Rows are points. To make a cloud, some directions were put in groups of two or more. Within a group, all points are equally far from the middle, so they leave a hole (a ring in 2 directions, a hollow ball in 3). The other directions are filled evenly. Then the cloud was stretched, turned, moved and blurred a little. Count the holes, and give their numbers of directions, smallest first.

Cloud (22 x 3):
0:  -1  48  21
1: -41   9  -6
2:  21 -10 -27
3:  23 -18 -39
4:  17  23  25
5:  15  -1   2
6:   7  48  -1
7: -15  -4 -10
8:  21  22 -10
9:  48  10 -15
10:  60  -9  10
11: -17  22   3
12:  25  21  -5
13:  -8   4 -18
14:  35   4 -34
15:  20  12  20
16: -23  28   4
17:  35  -6 -34
18:  15  21  15
19:  31 -35   0
20:  -7  33  22
21:  36  42   2
Holes: 0

Cloud, 21 rows:
0: -11   5 -34
1: -17  13   4
2:   3   0 -33
3:  31  20  -1
4: -18 -25 -60
5:  19  14 -45
6: -28 -37 -18
7: -32 -19  19
8:  38  45 -25
9:  31  18   7
10:  -6  -2   3
11: -23 -20  31
12:  27   6 -21
13: -21  -4  33
14: -15 -49  29
15: -27 -32  37
16:  48  11  35
17:   2  -3 -16
18:  -8  23 -34
19:  50  -3 -44
20: -22 -17 -16
Holes: 0

Cloud, 28 rows:
0: -12  19  -3  43
1: -33 -22   0 -16
2:  35  -9  42 -20
3:  28 -13  35 -33
4: -29 -14  30  -5
5: -12 -28 -41   4
6:  57  -3 -29  13
7: -24 -13  33  19
8:  30 -34 -45   3
9:   0 -58  -2   2
10:  57  -7  27  18
11:  30   7 -21 -40
12:  31   8 -22 -39
13:  48 -19 -41  -2
14:   6  25  42   6
15:  18  13 -19 -41
16:  58   9  16  18
17:  42 -12 -24 -37
18:  -6  38 -17   6
19: -21  12 -25 -21
20:   0  40 -16   0
21:  60  11 -11  14
22: -25  -4  -1 -34
23:  59  -2 -13  28
24:  25  -7  41 -28
25: -11  17  -3  45
26:  37 -35 -42  -6
27: -24   3 -35  -1
Holes: 2 (2, 2)

Cloud (54 x 6):
0:  18  13  13   0  15 -18
1: -29  12 -31  12  41   8
2: -21 -24 -20   9 -17  -8
3:  19  10   3  -4   6 -28
4:  19  -7 -10  53 -22   6
5:  27 -23 -31  10   4  31
6: -18  -4  -2 -19  36 -25
7:  18 -26   5  -9  28 -22
8:   2   9  18  -9  -1 -44
9: -15  31 -14 -14 -15 -20
10:  23  25 -14 -20   7   9
11:  -5  15  25  15  -1 -15
12:  19 -42   1  16  31 -13
13:  28   9 -11 -14  14  -7
14:  32 -33 -10  17  16   5
15:  47  -3   0  -6  27  -4
16:   4 -19 -15  -3 -27 -18
17: -20  -3 -13 -12   7 -48
18:  38   8  -3 -26  -6 -11
19:   5   3  35  -1 -22  12
20:  43 -10  -7  13   2 -21
21:  13  11  15  -4  27   7
22:   0 -40  35   8  18  15
23:  -9 -32 -22 -21   3   5
24:  -2  13 -35   8  23 -19
25:   4  24 -25   0  18  -3
26:   2  16 -27 -30 -13 -22
27:  -3  44 -22 -28 -30   5
28: -13   0 -26  -6   6 -40
29:  -1  26 -40  -7  -9 -24
30:  10 -15 -44  16  -7 -11
31: -11   1  -8  23  -2  20
32: -27 -36 -28  -2  14 -20
33: -18 -14 -36  15 -14  15
34:  31  18  22  -8  12   9
35:  12  18   4 -21  13  34
36:  -1 -15 -15 -30 -41  -6
37:  29   6  47 -38  24  22
38:  -8 -14  21 -10 -23  15
39:  10  -5 -24 -21 -45  23
40:  -8 -20 -10 -33  16 -22
41:  49 -10  21 -34 -21 -13
42:   3  20   2  24 -10   8
43:  -8 -30   8  16 -18 -20
44:  28  -3 -48  -3 -32  20
45:  12  -4  29  -8  25 -33
46: -22 -37   1 -19  -1 -31
47:  32 -31 -12  -9  17  15
48: -32   1  26 -11   1  -1
49:  48  -5   9  -7  -1 -19
50: -11 -18 -52  21 -10 -10
51: -17  23  18 -26 -14 -13
52:  60   3 -19 -11  29  20
53:   6  13 -21  -1  41  10
Holes: 1 (2)

Cloud:
0:  -5   9  10  19  12  -2  32  -3
1:   6 -31   9 -41   6  14  -9   0
2: -31  -4 -31   4  -5  12 -12   1
3:  31  14  18 -25  -9   2 -37  -5
4:  26 -19  27  11 -25   3 -23 -19
5:  -7   6 -21  37  60  13  11  -9
6:  39 -12  19   7 -34  19 -26   6
7:  -3 -17   8 -18 -14  -2  16   6
8: -25   7   4  -8  11  11 -21  -3
9:  29 -12  29  -5   1 -31  52  -7
10: -10 -25  37  21   6  -2 -22 -49
11:  10   2 -13 -10  16  28   4  -4
12:  21  -9  36   0  -8  34 -53  11
13: -14  -4  -4   6 -17   7 -14   9
14:   9 -20   8  35   5   1 -15  17
15:  -8  12  -9   2  15 -28  -2  20
16:  12 -11  -5 -12 -33  32  20 -15
17:  12 -24  10  32 -29 -51 -11   2
18:   7 -17  39 -26  14  19 -19 -18
19: -20 -42  20 -20  -5 -22  -3  28
20:  40  12 -24 -29  25  12  -1  -4
21:  15   8  18  -2  39  31  43 -19
22: -31   3  21 -13  23 -14   8  -2
23:   0  10  12 -17  44  16   2   7
24:  39   5  43 -12 -39  -3  22  26
25:   7 -16 -11  44  24   5   5  10
26:   9 -14  41  28  16  10 -11  -3
27:  12  34  13 -45   7  10  -4 -20
28:  -1  21   6  11 -27  -9 -27 -14
29:  21  14  37 -37  13 -22  -4  16
30:  39  11   4  16 -10  -7   6  36
31:  -3 -14  28  24 -16   4  37   7
32:  14 -27  30  -1  13 -26   4  -9
33:  25  -7   6  -2  34  44  -1   0
34:  10 -14  14  16   7  17 -36   8
35: -20   8  -5   7  19  29 -19   5
36:  14  -7  24  14 -29   8  10  18
37:  20 -12 -19   9   2   4 -14  28
38:  32  -6  14 -17 -28 -11   1  29
39:   0  24  15  29   5  16 -18   4
40: -17 -16  25  11   9  15  -3  20
41: -12  20   9   2  21  -3   3  -7
42:  36   7   0  10  14  30 -13  18
43:  30  14  44  -7  10  12  13 -21
44: -14  33  -9  10 -10  15 -52   4
45:  -4   6  31  29 -29   7  31   5
46: -37  32  28   2   4  -1  15  -2
47:   7  19  31  34  27 -11  20  -9
48: -47  25  13   7 -11  27 -23  13
49:  34  -6  22 -29  30   2 -42  32
50:  15   4  50 -24 -33   5 -16  33
51: -47 -19  35  10 -19   7  -4  15
52:   4   7   4   3  15   1 -44  23
53: -12 -17  -8  -6   8 -20 -31  -9
54: -19  17 -15  36  -8  30 -12 -12
55:  18   7  11 -18 -27  18  -2  25
56:   0 -11  13  15  -1 -33  41 -22
57:  -8  10   4  28 -11  34 -39   5
58: -14  -1   8   1 -20 -36 -24  16
59:  -1 -10  -6 -38  20   7 -23   4
60:  -2  15 -28   2  22   1  43 -14
61:   0  11 -18 -18  -2  -3 -57   1
62:   2   8  31  -6  11  13  31 -41
63:   1   5  23 -25 -22 -29  -7  -3
64:  -2   0  -5  52  23  10   0  12
65:  -1  31   1 -21 -40 -17   3   7
66:  23 -20  23 -27 -32  -1 -18  27
67:  -3  10   6  -5  15  -4 -45  -6
68: -25   5  25 -29 -37 -14  -9   7
69: -16  25 -11 -37  12  27 -17  12
70:  23  -4  -5  30  20 -32   3  10
71:   5   6 -19   0  39  27   7 -33
72: -18   0  34  19 -12   6 -44 -25
73:  32  -9 -11  15  24  13  -3 -37
74:  -5   0 -29  20  35   5   5 -14
75:  10   9  31   9  11  22 -37  14
Holes: 0
